Every row gives one point. The points of each table are mixes of a few directions, plus a little noise. Count the directions of each table, and those that both share. Where both have some left over, give the other angles between the two spaces (their principal angles), to ten degrees, smallest first.
(in the rows, 128 means zero)

First (4 x 3):
[[109 161 139]
 [140  28 139]
 [154 117 104]
 [108 206 129]]
Second (6 x 3):
[[155  73  35]
 [109 167 192]
 [118 148 160]
 [145  90  64]
 [113 158 179]
 [125 134 137]]
Directions: first 2, second 1, shared 0; angles 30

First (9 x 8):
[[119  84 228 121 166  98  94 129]
 [114  61 150 120 113 151 167 160]
 [ 92 128  80  62  63 126 105 120]
 [ 81 112  47  92  58 208 247  99]
 [111 156 120 141 134 116  89 121]
 [180 164 160 154 181 109 133 101]
 [157 163 103  97 114  93  79 122]
 [186 135 112 198 161 152 185 158]
 [112 150 152 167 160  99  54 142]]
Second (9 x 8):
[[189 125 113  62  94  74 146  99]
 [105 127  59 181 132 137 130 148]
 [135 113 183 178 188 132 138 128]
 [ 76  28 168  70 115 126 163 106]
 [ 81 230 165 137 110 208  52 164]
 [108 190  84 173  86 122 155 115]
 [ 98 101  84 167 144 142 126 148]
 [196 150 195 119 178 118 104 128]
 [164  90 101  62 104  91 135 116]]
Directions: first 5, second 5, shared 3; angles 50, 60

First (8 x 12):
[[144 124 137 139 125 150 143 133  84 133  70  83]
 [130 110 105 105 162  92 163  99 105 129 131 188]
 [109 122 152 170  93 116  99 165 150 121 115 116]
 [106 108 158  77 136 104 143 184 126 116  84 111]
 [119 117 142 143 142 129  98 155 120 142  88 109]
 [133 118 114 138 103  92 182 100 117 105 146 178]
 [153 199 103  74 132 221  91  85 192 138 249  81]
 [130 126 113 177 130 120 104 104 130 140 141 159]]
Second (8 x 12):
[[118 100  67  99 107  55 117  62 123 178 146  97]
 [118 132  90 132 141 139 136 141 106 120 146 151]
 [154 142 217 140 124 162 125 154 162 107  92 122]
 [228 138  94 103 125 125 124 125 141 153 120 216]
 [ 70 132 120 150 146 153 140 154 102  99 146 112]
 [109 108 171 117 101  83 113  82 155 152 111  54]
 [ 68 122 136 142 131 128 131 128 116 115 137  82]
 [158 151 131 142 149 181 139 177 120 100 127 189]]
Directions: first 5, second 3, shared 0; angles 40, 90, 90

First (10 x 20):
[[116 154 139 114 176 139 106 148 165 107 142 184 114 116 125 122 169 106
  141 174]
 [112  70 139 150  99 136 125 114 116 131 160  92 123 143 149  99 133 175
  110 159]
 [144 144 128 140 118  90 164 105 107 163 102 125 156 147  97 159  87  96
  144  50]
 [113  75 136 146 103 143 117 119 113 130 151  88 122 141 156 101 124 174
  107 157]
 [135 169 133 117 169 107 141 137 164 116 143 186 126 111  95 140 180  94
  164 139]
 [123  73 135 146  97 121 147 118 134 116 184 102 120 126 136  98 177 180
  130 169]
 [146 203 107  90 167 136 113 155 149 112  87 171 125 102 114 158 124  78
  140 109]
 [101 105 147 153 121 137 102 107  79 173  81 101 144 178 150 131  29 115
   95  84]
 [130  97 115 121 103 154 118 140 130 102 151  92 110 110 155 103 152 177
  110 171]
 [161 191 100 100 132 116 142 140 126 130  81 135 141 109 105 167 104  85
  142  64]]
Second (11 x 20):
[[136 149 123 172 149 179 113 142 113  85  49  38  71 117  98 148 140 145
  139 149]
 [144  81 121 141  75  85 116 113 122 133 210 148 162 112 132  92 143 107
  133  87]
 [131 121 135  85 100  91 131 122 114 118 199 176 159 123 140  88 128 122
  119 106]
 [122 141 113 168 182 159 143 112 159 196  63 119 118 147 154 181 107 131
  123 173]
 [146 122 110 159 133 131 125 105 118 149 136 107 125 118 149 124 126 127
  123 141]
 [139 181 124 109 176 159 140 114  98 117  95 104  99 126 155 123 111 157
  108 180]
 [122  99 135 133  95 110 118 141 138 118 150 137 141 125 103 123 143 112
  141  94]
 [148 174 124 121 154 161 123 125  77  72 100  66  81 110 128 105 128 159
  118 162]
 [125  87 127 152  95 108 118 132 151 142 150 138 147 126 111 134 141 106
  143  94]
 [105 111 140 142 121 134 123 158 164 127  87 128 127 141  90 165 137 115
  148 107]
 [ 92 145 158  28 130  88 157 142 152 149 171 249 180 160 144 122 105 122
  114 117]]
Directions: first 4, second 4, shared 0; angles 50, 50, 70, 80
